Each row of a before or after table is a point. One or more steps were done to the points. Then noise was added and the rows were shuffled. The steps act on columns, c1 being the first. Write out the steps. A step turns or swaps two columns, mirrors them in a line or flattens them onto one, adds a multiple of one to another, or multiplies or shifts one. Angles are multiples of 10 degrees, from the lower column toward the higher: turns from -170 to 170, lines from 10 to 170 but not 90. Use the fewest steps. Two steps may share a column if one is a turn and the other turns, adds or multiplies; they go together, in the order done. Otherwise the lowest column goes first.

Before:
[[-0.036,-0.049],
[0.017,0.034],
[0.016,-0.063],
[0.014,0.082],
[-0.075,0.037],
[-0.035,0.014],
[0.018,-0.037],
[-0.029,-0.056],
[0.021,0.043],
[-0.001,0.005]]
After:
[[0.052,0.064],
[0.039,0.026],
[-0.024,0.031],
[0.002,0.004],
[-0.045,0.070],
[-0.053,-0.035],
[-0.016,-0.063],
[-0.055,-0.025],
[0.032,0.020],
[-0.004,-0.043]]
Steps: turn c1 and c2 by -30 degrees

Before:
[[0.040,-0.049,0.002,0.023,0.036,0.070],
[0.029,0.067,-0.014,0.005,-0.029,0.039],
[0.022,0.057,0.100,0.010,0.068,0.019],
[0.016,-0.050,0.038,0.018,-0.026,0.016],
[0.012,0.001,-0.050,0.030,-0.047,0.072],
[0.039,-0.004,0.098,0.009,-0.051,-0.003],
[0.021,-0.030,0.018,-0.029,-0.044,0.037],
[0.140,-0.054,-0.026,0.032,0.044,-0.001],
[-0.020,0.009,0.003,0.011,0.000,-0.065],
[-0.019,0.015,-0.013,0.017,0.004,0.009]]
After:
[[0.107,-0.057,-0.028,-0.105,0.076,0.000],
[0.026,-0.051,0.040,-0.001,-0.008,0.012],
[-0.010,-0.027,0.015,-0.032,-0.078,0.031],
[0.002,0.013,-0.019,0.027,0.018,0.011],
[0.036,0.002,-0.051,0.003,-0.014,0.070],
[-0.005,0.014,0.005,0.024,0.012,-0.062],
[0.037,-0.047,0.001,-0.028,0.057,0.075],
[0.035,0.006,0.096,-0.022,-0.035,-0.006],
[0.021,0.068,-0.015,-0.026,-0.028,0.038],
[0.017,0.055,0.096,-0.018,0.076,0.016]]
Steps: add 1 times c4 to c5; turn c1 and c4 by -60 degrees

Before:
[[0.011,-0.060,0.041,-0.073,0.069,-0.015,0.012,-0.081,0.039,0.035,0.036],
[-0.013,0.046,-0.027,-0.021,0.030,-0.040,-0.028,0.012,0.005,0.051,0.039],
[0.087,-0.010,0.076,0.007,0.019,-0.038,0.031,0.010,0.005,0.053,-0.062],
[0.011,-0.048,-0.078,-0.094,-0.018,-0.062,-0.010,-0.037,0.048,0.044,0.003],
[0.056,-0.014,0.012,0.005,-0.050,-0.065,-0.010,-0.078,-0.006,-0.110,0.016],
[-0.048,0.027,0.009,0.012,0.021,0.054,0.025,-0.032,0.031,0.042,0.068],
[0.019,0.007,0.043,-0.016,0.002,-0.013,0.017,0.048,-0.018,-0.072,-0.006],
[-0.073,-0.001,-0.034,0.029,0.030,0.034,0.037,-0.026,-0.065,-0.086,0.017],
[-0.016,0.030,0.010,-0.041,-0.010,-0.010,0.004,-0.078,0.010,-0.005,-0.013],
[0.039,0.011,-0.043,-0.023,0.032,0.023,-0.058,0.054,-0.013,-0.038,0.010],
[-0.025,0.055,-0.013,0.016,0.077,0.039,0.036,-0.009,0.028,-0.040,0.046]]
After:
[[0.081,-0.038,0.009,-0.091,0.073,0.003,-0.010,0.008,-0.059,0.015,0.004],
[-0.016,0.000,0.052,0.004,-0.056,-0.004,-0.007,0.072,-0.033,-0.139,0.015],
[0.045,0.009,0.042,-0.022,0.051,-0.002,-0.056,-0.041,0.034,-0.069,0.010],
[0.013,0.048,-0.027,0.015,0.060,-0.008,0.039,-0.009,-0.027,-0.068,0.045],
[-0.039,-0.058,0.010,-0.071,0.142,0.010,0.015,0.052,-0.073,0.010,0.035],
[-0.007,0.031,-0.017,-0.038,0.030,-0.006,0.005,0.064,-0.050,-0.032,-0.016],
[-0.040,0.006,0.018,-0.017,0.020,-0.005,0.014,-0.031,0.041,-0.099,-0.006],
[0.035,-0.009,-0.077,0.026,0.001,0.001,0.037,0.055,0.042,-0.112,0.019],
[0.028,0.050,-0.013,-0.020,0.051,-0.008,-0.028,-0.014,0.001,0.017,0.038],
[-0.075,-0.002,0.084,0.011,0.013,-0.001,0.033,-0.011,0.002,0.021,-0.065],
[-0.007,0.019,-0.048,0.013,0.010,-0.004,0.027,0.013,-0.043,0.014,0.065]]
Steps: turn c1 and c3 by 90 degrees; flatten c2 and c6 onto the line at 170 degrees; add -1 times c4 to c5; turn c8 and c9 by 150 degrees; shift c10 by -0.030
